Every row gives one point. The points of each table are mixes of a few directions, plus a little noise. Count the directions of each table, and those that both share. Where both have some left over, give the other angles between the two spaces (their principal angles), to ten degrees, smallest first.

First (4 x 3):
-0.041,-0.021,0.016
-0.030,-0.016,0.012
-0.004,-0.002,0.001
0.075,0.038,-0.029
Second:
0.084,-0.029,0.063
-0.036,0.013,-0.028
-0.038,0.014,-0.029
-0.019,0.006,-0.014
0.038,-0.013,0.029
-0.016,0.005,-0.013
-0.011,0.004,-0.008
Directions: first 1, second 1, shared 0; angles 70

First, 8 rows:
0.039,-0.015,-0.003,-0.005,0.022,-0.016,0.006,0.002
-0.024,0.011,0.016,0.033,-0.027,-0.004,-0.012,0.015
0.003,-0.005,-0.020,-0.040,0.021,0.016,0.012,-0.022
-0.109,0.033,-0.048,-0.095,-0.004,0.092,0.015,-0.065
0.028,-0.008,0.020,0.039,-0.007,-0.029,-0.008,0.025
-0.019,0.010,0.026,0.051,-0.034,-0.013,-0.017,0.025
0.037,-0.013,0.006,0.010,0.012,-0.021,0.002,0.010
0.044,-0.015,0.003,0.006,0.017,-0.023,0.002,0.009
Second, 10 rows:
-0.040,0.013,-0.010,-0.020,-0.010,0.027,0.001,-0.016
-0.085,0.037,0.038,0.075,-0.078,0.006,-0.032,0.030
0.031,-0.014,-0.022,-0.044,0.037,0.005,0.017,-0.019
0.048,-0.015,0.013,0.026,0.010,-0.033,-0.002,0.020
0.021,-0.009,-0.004,-0.008,0.014,-0.006,0.005,-0.002
0.021,-0.004,0.029,0.058,-0.020,-0.034,-0.015,0.033
0.052,-0.023,-0.029,-0.059,0.054,0.001,0.024,-0.027
-0.038,0.015,0.004,0.006,-0.021,0.016,-0.007,-0.002
-0.052,0.022,0.013,0.027,-0.039,0.012,-0.014,0.008
0.042,-0.020,-0.031,-0.062,0.052,0.008,0.023,-0.028
Directions: first 2, second 2, shared 2

First (9 x 11):
-0.033,-0.037,-0.005,-0.085,0.028,0.012,0.026,-0.023,-0.022,-0.001,-0.021
0.031,0.001,0.008,0.078,-0.045,-0.037,-0.016,0.025,0.008,0.025,0.017
0.008,0.011,0.076,0.026,-0.021,0.000,-0.012,-0.025,-0.001,0.022,-0.004
-0.009,0.069,-0.031,-0.030,0.063,-0.016,-0.007,-0.002,-0.042,-0.019,-0.017
0.012,0.042,0.000,-0.007,0.025,0.061,-0.007,-0.011,0.037,-0.055,0.008
0.005,-0.076,0.009,0.012,-0.052,-0.029,0.013,0.010,0.000,0.039,0.008
-0.045,-0.044,-0.033,-0.026,0.002,-0.033,0.011,0.011,-0.028,0.041,-0.015
-0.025,0.010,-0.004,0.042,-0.014,0.056,-0.017,0.002,0.064,-0.010,0.014
0.053,0.026,-0.021,-0.009,0.015,-0.013,0.007,0.012,-0.014,-0.040,0.011
Second, 9 rows:
-0.025,-0.001,0.001,-0.048,-0.003,0.044,0.008,0.011,0.007,-0.001,-0.044
-0.045,-0.034,-0.003,-0.029,-0.016,0.046,0.043,0.038,-0.015,0.007,-0.051
-0.060,0.023,-0.096,0.117,-0.031,-0.027,-0.061,0.057,0.058,0.056,0.021
0.003,-0.003,-0.022,0.065,-0.007,-0.039,-0.009,0.011,0.001,0.014,0.036
0.004,-0.012,-0.004,0.035,-0.005,-0.022,0.008,0.008,-0.010,0.005,0.020
0.031,-0.005,0.031,-0.018,0.012,-0.010,0.015,-0.025,-0.021,-0.018,0.014
0.033,0.028,0.031,-0.058,0.021,0.012,-0.018,-0.042,0.007,-0.024,-0.005
0.026,0.004,0.031,-0.039,0.014,0.005,0.006,-0.027,-0.011,-0.019,-0.002
0.034,0.002,0.031,-0.026,0.014,-0.008,0.007,-0.029,-0.015,-0.019,0.010
Directions: first 5, second 3, shared 1; angles 40, 50
